Each row is a point. Any point is a mix of the corners, with weights that add up to 1. It lies inside the corners' shape when no weight is negative. Say inside or outside, and name the corners with a negative weight.

Corners:
(1): [10,-37]
(2): [-35,-43]
(3): [-68,27]
Points:
[-52,8] -> inside
[-64,22] -> inside
[-1,-36] -> inside
[-64,22] -> inside
[3,-46] -> outside (3)
[-45,-17] -> inside

Corners:
(1): [-7,-41,-37,-41,-27,-2,-3,29,6]
(2): [14,15,-19,-18,-19,-20,-2,24,72]
(3): [-35,-22,-65,-24,24,44,-26,27,2]
(4): [-15,-8,26,-1,-7,-29,52,-95,35]
(5): [47,-8,19,18,-14,-16,61,3,35]
(6): [-48,21,15,-2,-43,-10,20,9,16]
(7): [16,64,-25,-16,-21,-8,57,1,6]
(8): [-33,-48,-40,35,24,-13,-54,-17,-32]
(9): [6,28,28,-32,-7,-32,41,17,28]
(10): [50,-8,-1,11,10,3,-41,-47,-1]
Points:
[-15,-10,-40,2,-12,0,-3,24,-2] -> outside (4, 9, 10)
[6,7,2,-17,-3,-12,19,6,20] -> inside
[6,-2,1,2,5,-18,22,-46,25] -> outside (1, 6)
[17,-2,0,-5,-5,-10,8,-17,15] -> inside
[5,15,-5,-8,-15,-10,28,5,23] -> inside
[-19,28,-23,-38,-19,0,33,24,33] -> outside (5, 8, 10)
[15,23,10,-14,-39,-18,39,26,35] -> outside (3, 4, 8)

Corners:
(1): [-33,37,21,24,-34,34,11,46,-22,-10,56,-69,-28,17,15,8,2,7,-1,-38]
(2): [-42,8,-15,-39,-13,-35,-15,15,0,9,32,-22,8,-19,17,-13,5,11,3,-1]
(3): [49,-22,7,66,41,-28,53,-61,5,55,61,-38,-8,-25,-73,36,15,-3,-19,-42]
(4): [11,-12,-15,-21,20,46,9,20,-5,-1,12,3,-29,-10,62,30,10,-15,11,10]
(5): [-28,-5,37,12,39,40,24,10,-34,31,40,-13,-34,19,8,11,-45,45,-27,-14]
(6): [5,7,-25,-47,2,13,36,32,-58,-4,4,31,26,36,-10,-28,-21,8,-6,5]
(7): [5,44,22,-29,-45,40,6,-41,-40,-39,-16,-35,54,-8,33,18,-10,59,-6,-40]
(8): [-24,-15,15,13,14,25,11,-25,3,27,24,-17,-28,32,-32,1,-48,46,1,-26]
(9): [30,21,7,-8,28,0,8,16,-40,-9,1,-3,-12,33,67,-63,-16,18,18,35]
(10): [-15,13,19,45,32,18,32,-11,-31,31,-7,-3,-7,-36,-39,-29,-15,-3,-9,-20]
(11): [-38,19,40,-2,-11,13,-2,10,-35,-36,18,-40,-23,1,51,54,-44,24,-2,-57]
(12): [-22,30,8,19,-15,-14,31,46,-36,4,-51,-27,-18,23,-29,1,-33,71,-14,2]
(13): [-91,15,11,-74,26,43,-9,-2,32,54,19,38,-37,-3,95,-14,48,-11,-2,-46]
(14): [-18,8,-8,22,-28,-33,18,-6,-52,71,-22,9,55,16,-57,-17,27,1,-16,-1]
(15): [86,-23,66,-26,-33,-9,-48,-5,-1,9,9,-9,-52,-16,-9,33,23,37,-20,-3]
(16): [-46,39,-33,17,19,2,8,10,5,47,-7,5,-10,31,-2,-16,-13,-1,-36,11]
(17): [30,-2,68,-11,-36,-19,-18,8,30,26,22,16,-21,-12,18,33,-30,44,3,-4]
(18): [49,-47,-49,36,8,-31,-26,20,7,3,36,-1,0,26,-42,-20,26,38,-19,-18]
(19): [-50,11,-4,11,-40,-10,18,0,-29,10,-15,-5,-65,-19,9,15,21,44,-28,-6]
(20): [-59,-29,39,-26,20,14,41,43,25,-37,57,-14,-52,2,36,11,-12,-9,-2,5]
(21): [-15,1,21,-60,-22,15,19,2,-6,34,-18,-13,46,-10,26,-63,-30,-15,-9,-13]
Points:
[-16,-3,13,10,6,5,10,12,-13,16,22,-9,-31,4,-5,22,-8,22,-15,-17] -> outside (7, 9, 21)
[-5,0,15,-11,-3,7,4,14,-18,5,12,-7,-11,8,19,-8,-10,23,-2,-7] -> outside (3, 16)
[-23,14,-19,-9,8,18,14,4,-20,7,4,-14,-3,7,23,-17,-6,11,-2,-20] -> outside (5, 14, 15, 17, 20)
[-9,4,4,-6,5,6,12,3,-18,15,12,-11,-7,4,8,-7,-1,12,-7,-9] -> outside (17)
